Each row is a point. To make a cloud, some directions were put in groups of two or more. Within a group, all points are equally far from the middle, so they leave a hole (a ring in 2 directions, a hollow ball in 3). The other directions are filled evenly. Then the cloud was stretched, turned, moved and blurred a little. How many holes are there, and how many directions does each take, smallest first?

Cloud (22 x 3):
[[-41 -16  17]
 [ 23  28 -45]
 [-27  -9 -49]
 [  6  -8 -54]
 [ 15  57  -2]
 [ 30 -17 -23]
 [ 33   9  16]
 [-30  19  39]
 [ 29  21  24]
 [-48  20 -27]
 [ 31  35  17]
 [-44  38  -3]
 [ 26 -18 -25]
 [ 20 -26  -8]
 [ 25  16  28]
 [ 20 -16 -41]
 [ 31  21  20]
 [-38  15  34]
 [ 26  51 -13]
 [-18 -31 -34]
 [ 27   7 -46]
 [ -5 -36  -3]]
Holes: 1 (3)

Cloud (27 x 4):
[[-10  44   7  -7]
 [-35  19  -6 -23]
 [ 21  39 -35 -34]
 [ 50  21   8 -37]
 [  8 -43 -28 -10]
 [ -9  -3 -41  24]
 [ 54  20  21  22]
 [ 35  38 -23 -46]
 [-15 -27  30   8]
 [ 47  34   4  39]
 [ -4   3  40   9]
 [ 39 -38  -8  -9]
 [ 36  49   2  -2]
 [ 36  -4  -8 -59]
 [-16   3 -33  22]
 [-32 -19  -4  -2]
 [ 29  52  19 -23]
 [ -6  14 -44 -47]
 [ 39 -32   7 -19]
 [-30 -27 -11 -46]
 [-11 -37  24  34]
 [ 12  54   6  -8]
 [ -3  46  29 -22]
 [ 24  39  33  -9]
 [-30 -15  14  -2]
 [ 27  33 -34 -37]
 [  1   9  28  42]]
Holes: 1 (3)

Cloud (53 x 6):
[[ -1 -17  21  51  10   5]
 [ 20  43  -6  34  14  20]
 [-12  64   7   9  11 -33]
 [  7  26  54  -2 -23  43]
 [ 33   7 -26 -44  24   7]
 [ 19   7  43 -48 -25  31]
 [ 24  19 -28  13   2 -54]
 [ 13  54  32  -5  31 -16]
 [-24  39  13  11  45   3]
 [ -3  50 -12  27  13 -13]
 [-13  33 -37   7  19  27]
 [ 64  -2   7  23   6  15]
 [ 34   1  18  -2  34 -17]
 [ 62 -11  29  11 -37  16]
 [  5 -39 -11 -18 -26  10]
 [ 39 -14  50   3   0  -7]
 [ 12  15  32 -40 -30 -64]
 [ 19  27 -21  36  15  19]
 [ 36  53  29  25  12  37]
 [ 27  50 -19  26 -14 -31]
 [-18 -29  -7  21 -13  45]
 [ 31 -35 -11 -33 -36  31]
 [-19  20 -21   8 -34 -25]
 [ 35   8  47 -40 -38 -25]
 [  6  62  -5   8 -28 -32]
 [-49 -15  28 -39   7  14]
 [ 19  33  64 -26 -33  16]
 [ -8  15  54 -32 -17   3]
 [ 59  28   5 -20  10 -36]
 [-18   3 -25 -41  44 -15]
 [-32  42 -21 -18  15  -4]
 [ 15   6 -35 -51  15 -15]
 [ -5  23  13  20 -45 -25]
 [  0  10  28  26 -27  36]
 [-59  13 -13 -19 -13  12]
 [ 40  56  15   8  11  44]
 [ 18  -4  22  52   6  15]
 [-40  16 -21 -51  25 -27]
 [  5   4 -19  44  29 -10]
 [ 11  54  -7  17  12  12]
 [  9   0  69 -16   4  -4]
 [ -7  54  15 -15  25 -30]
 [ 10  18 -47  15   0 -21]
 [-17  21   1 -45   6 -67]
 [  8 -28 -13  34  29  25]
 [ 43  15 -25 -15 -55 -26]
 [-13   1  33  -9  52  21]
 [  9  44  46  36  24  20]
 [  5  15 -36  15   3 -56]
 [  4  16 -22  31  26  52]
 [ 15   4  17 -15  44  -4]
 [-14 -48   9 -14  41  27]
 [  1  32  52   4  45 -13]]
Holes: 2 (2, 2)

Cloud (91 x 9):
[[-48  32  10 -21  20 -18  22  24  30]
 [ 22  11  -4 -31  23  17 -41  13 -32]
 [ -4   1   3  58 -50   8 -50 -13 -10]
 [-21 -21 -38 -42 -15  23   9  48 -21]
 [ -9   4 -19 -50  53 -17  40  17 -12]
 [ 10 -34  36  11   8  35  32  44  -3]
 [-48  -5  12 -22  12  41 -13  -9  16]
 [ 34  33 -27  23   8  46  -2  16  17]
 [-27 -22  19  47 -58 -11 -11   4 -16]
 [ 14  33 -33 -10  27 -36  -7 -18  15]
 [ 30  43 -19  11 -29 -39  10  12 -19]
 [ 21 -40   7  40 -26  30  10   1 -15]
 [ 25  15  43 -18  42  16   6  31  20]
 [-51 -23  48  15   4  -2  26  43   7]
 [-14 -40  58  64  21 -35   5   8  35]
 [-22  -5 -39  -1 -26  -3  22 -20  68]
 [-17  -5 -24 -69 -24  -3  46 -21  10]
 [-30 -24  38  23  31 -23 -34  -8  21]
 [-43 -12 -11   9  12   1  62   5  43]
 [ -1  33   9  54 -29 -20 -28  27   6]
 [-10  18   3  13  32  17  63 -16  10]
 [ -4  24  -5  -6 -17  58  -5 -30 -22]
 [-22 -30  -3   2 -36  35  31 -20 -26]
 [ -2 -30  27  -6  47  15  57  -9 -18]
 [ 26   0 -18  -5 -24 -52 -18 -17 -17]
 [  4   8  11  -2 -50   5  -4  52 -30]
 [  7 -37   2  22  44 -24 -20  30 -24]
 [-18 -23 -31   7  10 -42  -2  -3  18]
 [-11   0 -20   2  -3  41  46  -7 -35]
 [-29   7 -63 -21 -30   3   1  29 -37]
 [ 26 -26 -10  45   0  20  17  15 -39]
 [ -1  14   8   1 -42 -46  45  17 -36]
 [ -4  15  17  50 -10 -35 -10 -32  32]
 [ 29 -38  50  66   0 -37  12   1  -9]
 [  1 -36  57 -38  58 -18  35  13  10]
 [  9 -50   1  24  23  -6  15  47  46]
 [ -4  28   5  14  32  23  14 -26 -21]
 [-22 -36 -16 -19 -18  40   1  43 -28]
 [ 28  16  33  23 -25 -55  27  19 -19]
 [ 22 -41   6  59  11  33  35  27  14]
 [-40 -25  54 -12  44   0  12  17  -3]
 [ -3 -32  -9 -23  32 -32  24  20 -41]
 [-66  10 -11 -17 -18 -24   0 -10  30]
 [ 19  49   2  48 -15  -4 -26  31 -12]
 [ 15  17  37  22  15 -44 -34  53 -55]
 [  9 -12  19 -18 -14  18  22 -59  36]
 [-31  59   7 -44  -2   8 -21 -12 -17]
 [  8  60  -4 -15  22 -45  -7  37 -44]
 [ 19  13  59   5  63 -35 -34  14   1]
 [ 32   4  39  -1  58   4   9  43  38]
 [  9 -20  60 -26  14  -4  31  22   3]
 [ 13 -15  18  19 -31 -45   1 -19  52]
 [ -9   8  -5 -47  18 -12 -44  43 -16]
 [-39 -34 -24  26  14  -2   5  27 -35]
 [  9  42 -34 -11  -4 -20  10  40 -55]
 [ -2  13   1 -49  58   9   5  49  -8]
 [-15  49 -11 -56   8 -36 -19 -26  39]
 [-12 -41  -3  40  -6  11   3  75 -34]
 [ -3 -37  -4 -20  -4  -2   3  57 -39]
 [ 50  -1  44  -4  22   4  -1  -8  13]
 [-17  21  29 -10  22 -64 -16  66 -48]
 [-27   7 -12  16 -42 -47  39  37 -40]
 [-30 -17 -31  -2  35   6 -13   0  -5]
 [-43  11  15  25  13  -9  -5 -17  44]
 [-26  21 -21 -28  27 -24  24   3  51]
 [  9 -14  -6 -18  37  38 -23  -8  59]
 [-28  16 -22  30 -10 -51  -9  -8   5]
 [ -2  -4   1 -23  74  30  31  32   3]
 [ 23  16 -43  27 -19  45  21 -12  -8]
 [ 34  16 -11 -18 -67 -15  -1  -4  16]
 [-26  21 -18 -36   8  64  -9   2 -15]
 [-18  19 -12  14 -16  22  57   7 -40]
 [ 15  -2  60  58  40 -20 -18   8  25]
 [  6 -38  44  18 -31 -44  26  22  14]
 [ -7 -45  17 -18 -48 -30   7  18  11]
 [-14 -13  -6 -14 -31 -64  30  23 -37]
 [ 42   0 -15   0  20 -14 -10 -37  47]
 [-25 -26 -26  14 -59  45  20 -19 -21]
 [  9 -11   4 -52  15 -11  21 -26  65]
 [ 26 -10 -15  38  -1  21 -28 -10 -28]
 [-10   1 -36 -43  38  -4 -14  15   5]
 [ -8  32 -21 -15 -10 -15 -18 -64 -18]
 [ -8  58 -34  10   1  -4 -18 -31  32]
 [-11  25   2 -53 -17 -45   9 -23 -35]
 [ 10   1  19   7 -48  21 -25  -1 -40]
 [ 19  -1 -24  -5 -41  -3 -29  22  55]
 [  0 -13  -9 -42  23 -20  45 -10 -31]
 [ 32  37  10 -19 -23 -21 -22 -25  58]
 [  5 -38  15  13 -24 -70   9  27  -8]
 [-37  26  30 -35  39 -62  26   8 -14]
 [ 30  50   5   8 -14 -43 -18 -12  28]]
Holes: 2 (4, 4)

Cloud (102 x 9):
[[ 30 -40  54  12 -26  10 -19  -3   8]
 [  9   7  23 -39  25  32  -7 -40 -39]
 [ 21 -49 -12  63 -28  -5  21 -12 -48]
 [-13 -31 -62  14 -24  34  26 -29 -36]
 [-11  -8  -4 -32   7  -5   7 -17  -6]
 [ 24  24 -10  11  -3  18 -34   6  41]
 [ -6 -26   1 -23  -3   2 -37  -1 -51]
 [ 25 -18  15  45  33 -18 -22 -13  33]
 [-36 -22  15 -15  36  14   6 -26  12]
 [ -6 -22  -8  22  65   1  33  10 -19]
 [ 20 -18   7 -31  20  10  27  15 -41]
 [  1  -5 -24  14 -39   6 -45 -21  18]
 [  5 -13 -38  39   9 -22 -11  18 -45]
 [-18   5 -10 -28 -14  16  26 -62  18]
 [ -8 -18   3  17  10   8  41  40 -17]
 [ 15 -52  64  10  -5  30  12 -28  -8]
 [ 57 -25   8  25  25  36  59  -4  57]
 [-15 -20  50 -34  29 -16  -1  10   6]
 [  9 -13  13  -2  66  19 -24   5 -17]
 [ 17 -28  -2  16 -38  51  12 -40  20]
 [ 46  28  21   6  69  21 -19   7 -11]
 [ 14  -6 -25  23  22  17 -14 -24 -61]
 [ 13   0 -47  33   8  -9 -11 -25 -53]
 [ 17 -16  26  22 -26 -20  17 -20  20]
 [ 16  18  -7 -34  15  39 -17 -20  34]
 [-10 -16 -39  10 -27  50 -51  -4 -11]
 [ 56  26 -24 -21 -38  -4  25   4  24]
 [  0   0  19  50  69 -15 -22  33 -27]
 [-13   2 -48  15  39  50   7 -11 -60]
 [-11 -26 -39   9 -69  38  -9 -27 -19]
 [-12 -27 -24  53  45 -22 -10 -19 -57]
 [-17   8 -41   9  41  35   8  42  17]
 [ 25   4  36 -17  -5  39   9 -31 -17]
 [ 17 -33  28  36   0  22 -10  -8   0]
 [  5 -20 -31  69  -6  20 -21   9  -1]
 [-21  -8  20  31  -8  39 -23  22  37]
 [ -6 -43  17  24  34   4  32   3 -51]
 [ -5  18  50  -1 -14 -27   4 -35  24]
 [ -8  24   7 -32  45  34   3 -53  -2]
 [ 48  12  -6 -10  25 -25 -28 -29  13]
 [-25 -45 -25  20 -73  35  -2  21 -14]
 [ -7  -1  19  14 -12   5  41 -75  19]
 [ 28 -27  -6  73 -26 -16  25  38  -1]
 [-21  -1 -46  22 -27  42 -10 -22 -19]
 [ -3 -24 -15  -2  36   8  57  25 -12]
 [ 16 -16  15 -36  72  33 -20 -31  13]
 [-19 -20 -35  23 -83  71   4 -26 -26]
 [ 66 -29  12  62   3  31  32  -9 -11]
 [-11 -38 -10  12 -47   6  13  41 -12]
 [  5  38 -22 -17 -31  -3 -34 -42  18]
 [-31  14   7 -60  38   4  33 -41   8]
 [ 10  -6 -49  40   7  23  14 -30  13]
 [ 12  -5  36  21 -26   7  -1   5  -7]
 [-12 -45   6  18  55  -5   9 -25 -12]
 [ 24  -2  41   2  78  15  19 -73  -2]
 [-23  -7  -6  29 -13  10 -44  43 -31]
 [-18 -18  -3  19 -49  14  29 -53 -15]
 [  4  40   7 -14 -22  37 -57 -14   2]
 [  2 -21 -23  22  20  43  10 -34 -10]
 [-15 -43  15  18  -6 -18  41 -21   4]
 [-21  15  34  14   5 -35 -40 -15  50]
 [-26   9 -36  -7 -24  50 -30 -13  38]
 [ 21 -50   4 -21  -5  60  -2 -27   4]
 [ 29 -13 -49   7 -34  26  55  19  21]
 [  7  21  19 -15  -3  23 -54 -38 -18]
 [ 34 -22  29  54   1  24  29 -21  18]
 [ 54 -12 -41  40  -4  51 -34 -28   6]
 [ 37  25  24 -15  32  24  19  17 -22]
 [ 46  25   6 -13  52  54 -13 -38 -25]
 [ 15 -23  26  -2  27  -5  12 -68 -56]
 [-17 -25  27  20 -59  23  22  56  17]
 [ 20   3  55   4  19   6 -62  21  17]
 [ -9 -74  20  25  -6  18  18   8 -47]
 [  7  -9  37  12  29  10 -49 -12  -2]
 [ -5   1   6 -28 -28  -1 -37  -7  -9]
 [ 46 -45  14  34 -19   0  17  -1  21]
 [ 22   4 -11   0   2   7 -45 -39  11]
 [-19   8 -11  -7  -7 -31  -7  -4 -24]
 [ 37  22  -3  -6  51 -12  31   0  21]
 [ 27   1   7 -10  30  28  73 -22 -25]
 [-66  13  -7 -45  12  21  29 -53 -22]
 [ 14  24 -43  -2   8   9  21  22  29]
 [ 43 -15  20  23 -19   2  16 -31   2]
 [ 34 -16   9 -18  45  54  -8  29   5]
 [-11  16 -16  46  16  10 -25 -52 -62]
 [ 49  -9 -41  -8 -14  21  53 -35  21]
 [-14 -23  10  -1 -70 -21 -14  25  27]
 [ -4  14 -36   6  -9  13  42 -17   5]
 [ 64  -9 -19  35   9  22  54 -35  15]
 [ 10  -5  24  -9  40 -42  -4  12  -7]
 [ 30  18  42   7  29  21 -14  17   0]
 [ 31 -26  10 -17  11 -30  18  12 -21]
 [ 21  16  11 -37 -26 -31  18 -26 -11]
 [ 65 -11 -27   8 -18  45 -20 -43  29]
 [ 23  11 -49  44 -27 -32  -6 -11  -1]
 [  5  39  13 -52  11 -52 -29 -54  -7]
 [ 23 -66  23 -24  14  17   5 -40 -28]
 [ -7 -33  -1  45 -61  30 -37 -32 -34]
 [ 28  -2   1  18  30   2 -20 -52 -86]
 [-34  12 -40   4 -19  -9 -43 -51 -20]
 [-15 -28  24 -17  61 -24   4 -29  14]
 [  4   3 -32  17  22   8 -18   8  -9]]
Holes: 0
